Each row is a point. A path goes straight from each point to the next, and from the last back to the first. The post is the endless flat space through its rows: a point in 2 columns, a line in 3, a plane in 4, and so on, so that a path can go around it. How many times does the path go around the post? Going back the other way cancels.

Post (2 x 3)
[[-31 -10  -6]
 [ 38  10   5]]
Path (7 x 3)
[[ 18 -19  10]
 [ 50  21  44]
 [  1  25   5]
 [-22   9 -27]
 [-46  22 -23]
 [ 18  37  27]
 [ 23 -18  51]]
Times around: 0

Post (7 x 8)
[[ 43  12 -31 -21   2  14 -24  42]
 [-21 -20  16  17 -42  -5  -4  -8]
 [  4 -44  41   5 -21  19   3 -20]
 [-12  11 -34 -28  -8  13 -34  -8]
 [-17 -42  25  33  18 -26 -27  21]
 [ 10 -17  13  28  10   2  -3  -7]
 [-11  -7 -35  57  32  -2 -73  81]]
Path (29 x 8)
[[-13  -7   0   9 -46   3   6   1]
 [-46 -17  14  10 -45 -27 -10  13]
 [ 29 -22  17   7  50  41 -51  35]
 [  1 -33  18  -5 -25  30 -26 -14]
 [ 15 -46 -46   5  26   5 -61  45]
 [ 32  -3 -11  21 -22   3  16  36]
 [ -7 -17  -3  11  38  51 -27  -2]
 [-11  12 -20  34   9   8 -35  24]
 [ 13   3   2  24 -14 -30 -25  21]
 [-17 -29 -17  41 -23   8 -64   9]
 [  1 -31 -22  21  -6  22 -19  -3]
 [-11 -49  17 -44 -35  11  22  -7]
 [-32 -17  18  24  -1  -2 -29  23]
 [ 13   0   4  12   0 -17 -20  31]
 [ -9 -16  -3  33   3   0 -43   6]
 [-11 -43 -27  36  -3  20 -36  -7]
 [  4 -40   5  16   3  -9 -13  44]
 [-15 -37  28 -36 -11  14  17  -3]
 [ 25  15   6  27 -12  51 -18  41]
 [-14 -27  21  53   2  -4 -60   9]
 [-39 -23  14  27 -29 -17 -46  37]
 [-19  25 -35  59 -21  -1 -27  51]
 [-60 -78  23 -37 -12  -1  -1 -21]
 [ 18 -54   5  16   4  11 -13  56]
 [ -3   0   4  23  39  -2  11   4]
 [ 55  29  17  39   5  26   0  57]
 [ 36   4   8   2  27   7 -12  -9]
 [ 37 -23 -13  31  27 -14 -41  32]
 [ 14  -2 -37  24  38  -6 -30  15]]
Times around: 4

Post (13 x 14)
[[ 76  31  -7  44  -9  12  10   9 -34 -14  24  -6 -10   6]
 [ 39  14   5   3 -20  12   5  -4  15 -29  25 -36 -15  66]
 [ 34 -18 -23   0 -13  28   6  33  16  -2  -5  -9 -34  36]
 [ 21  -9   4  33  13 -15   8  17  26   5  27  27   7  22]
 [ 17  -8  27  48   7  22  31  39 -13  33  53  17  23  38]
 [ 39  32  19  49  10  22  50   4 -14 -12  -8  21   5  29]
 [  5 -25   9 -46 -10 -42  -7 -15 -40   6 -45 -44  27  -7]
 [-21 -18  24 -28 -27 -14 -23 -28 -59 -19 -12 -26 -29 -37]
 [-10   6 -25  21 -12   3  42  37   6 -13  31   0  17   5]
 [-12   1  17 -99 -40 -38 -17 -34 -37   4   1   0  27   1]
 [-33  -2 -35 -53 -18 -13 -21 -56 -13   9 -18 -45 -11   9]
 [-14 -26  14 -61  17  12   8 -13 -16 -10  -5 -17  26 -31]
 [-15  23   8   5 -36   6 -18   5   0  18 -11 -12  17 -80]]
Path (21 x 14)
[[   5    5   54    4   29   23   -4   -6  -45    5   21    3   13  -64]
 [   2    1   -4   53   11  -47  -17   10  -32   24   -8   -1   32  -20]
 [ -26  -11  -21  -16  -15   68   17   37   39    8  -18   21   17  -22]
 [ -24   10  -33  -24  -27   25  -10    5   22   -2   52  -48   59   10]
 [   9   18   23  -53  -30    2  -12  -14  -14   -7  -31  -15    7   31]
 [ -22   38    5   -6  -39   15   10  -29    4    4  -38  -24   39   18]
 [ -37    1  -25    5  -39  -24   28  -12  -41    4    4   12   70   -5]
 [  -9   17  -36   19  -34  -12  -20   -5  -11  -22   -2  -18   -3   13]
 [  -1   20    4  -40   15   25   15   24  -36  -28   -6   12   -4  -12]
 [   0   52   -6   24   22    4   50   -4  -44   12   20  -20  -11   20]
 [  15   -5  -21    4  -11  -47  -14   39  -31  -37    0  -49  -15   25]
 [  11  -66  -27   -8   39   50  -15   16  -51    0  -10  -30  -25   18]
 [   7  -67   16   -1   -3  -15  -32   12  -10  -16   26   -2   22   30]
 [  73   -9  -30    7   -6   18  -10  -29   31   22  -35  -18   -6   -9]
 [ -31  -19  -38    5   -3  -14    4  -34   55  -23  -18  -45  -36    5]
 [   5  -27    0  -32   -3   -4   -8    3   29  -21  -21  -30 -100   14]
 [  36   27    5  -16  -24  -10   48   -1    3  -31   -4   -6  -10   -8]
 [  -5  -14   -3   -5  -30    0   -7  -21  -17   30   33    8    5  -44]
 [   0  -25   11   -6   -5  -27   35    8  -28  -12   30   13   43   31]
 [-101  -29  -27  -13    6   -1   15   -6    5  -29   -8    4   40  -14]
 [ -17   46   12    8   14   80   21  -36  -26  -20   31  -23  -19   14]]
Times around: 0
